Every row gives one point. Before rounding, the points of a table are all equally far from one centre. They may lie mostly on one side of it. Write the centre, to within rounding.

Points (5 x 2)
[[ 5.0  2.6]
 [ 0.8 -5.7]
 [ 4.9 -2.2]
 [-2.6 -5.7]
 [-3.1 -5.6]]
Centre: [-0.9  0.3]

Points (11 x 6)
[[-1.5  1.1 -3.0 -3.0  6.9  2.0]
 [-2.2  2.9 -5.8 -2.4  3.1 -0.4]
 [-4.3  2.3  0.7 -6.7  5.3  1.5]
 [ 1.5  2.1 -6.0 -6.3  3.1  0.2]
 [-2.1  5.0 -5.0 -5.2  3.1 -1.4]
 [-2.3  1.8 -5.1 -5.9  5.8 -0.5]
 [-3.1  3.0 -3.1 -6.3  5.5  3.0]
 [-4.1  4.1 -4.2 -5.8  4.3  0.3]
 [-4.1  4.1 -3.0 -5.0  4.7 -2.0]
 [-2.3  2.9 -1.9 -3.7  7.3 -0.4]
 [-2.6  3.5 -4.0 -5.3  6.2 -0.5]]
Centre: [-0.8  1.5 -1.3 -4.7  2.3  0.2]

Points (16 x 11)
[[ 3.5 -0.3 -2.2 -6.0  0.1  5.4 -0.7  0.0 -5.5  9.5 -2.9]
 [ 4.7 -0.7 -6.1 -6.3  2.2  1.3  4.2 -0.7 -3.2  4.7 -3.0]
 [-0.1  3.3 -3.4 -5.0 -3.5  2.6  3.6 -3.2 -3.2  4.9 -1.7]
 [ 3.1  2.9 -2.9  1.7  5.0 -1.1  2.6 -2.0 -2.0  6.5  4.6]
 [-3.2  6.9 -1.5 -4.4  0.6  1.8  9.0  2.7 -3.0  5.7 -3.4]
 [-1.4  1.9 -3.3  2.8  6.4  4.1 -0.8 -2.5 -8.1  5.2 -0.6]
 [ 3.8  3.4  2.2 -4.1  1.9 -2.6  2.7  0.4 -2.1  4.1 -5.8]
 [-2.9  4.9  2.5 -5.6  2.7 -0.5  4.9  2.6 -7.7  1.0  1.4]
 [-5.3 -1.5 -2.7 -2.8  1.7  2.8  0.6  0.1 -8.6  9.6 -5.3]
 [-5.9  3.7 -4.6 -2.2 -2.8  0.8  1.7  0.1 -3.4  6.0 -6.1]
 [ 2.9 -0.9  1.2 -2.5 -1.5 -5.2  1.0  0.5 -1.7  3.5 -0.6]
 [ 2.7 -0.1 -6.8  2.0  1.3  6.4  3.3  3.2 -4.7  6.6 -4.0]
 [ 1.7  0.0 -0.1 -3.6 -0.2 -1.1  9.1  0.2 -3.5  2.4 -0.1]
 [ 4.7  1.0 -3.5 -3.3  3.5  0.4  1.0 -1.3 -1.7  7.6 -6.9]
 [ 0.2 -0.2  1.8 -3.4  1.6  2.9  8.6 -1.9  0.6  3.5 -6.7]
 [-0.3  1.3 -2.9 -1.6  8.5 -1.1  4.8 -3.6 -5.1  2.7 -3.0]]
Centre: [-2.7 -0.1 -0.7 -2.5  3.9  3.1  1.2  3.2 -0.3  4.6 -0.5]
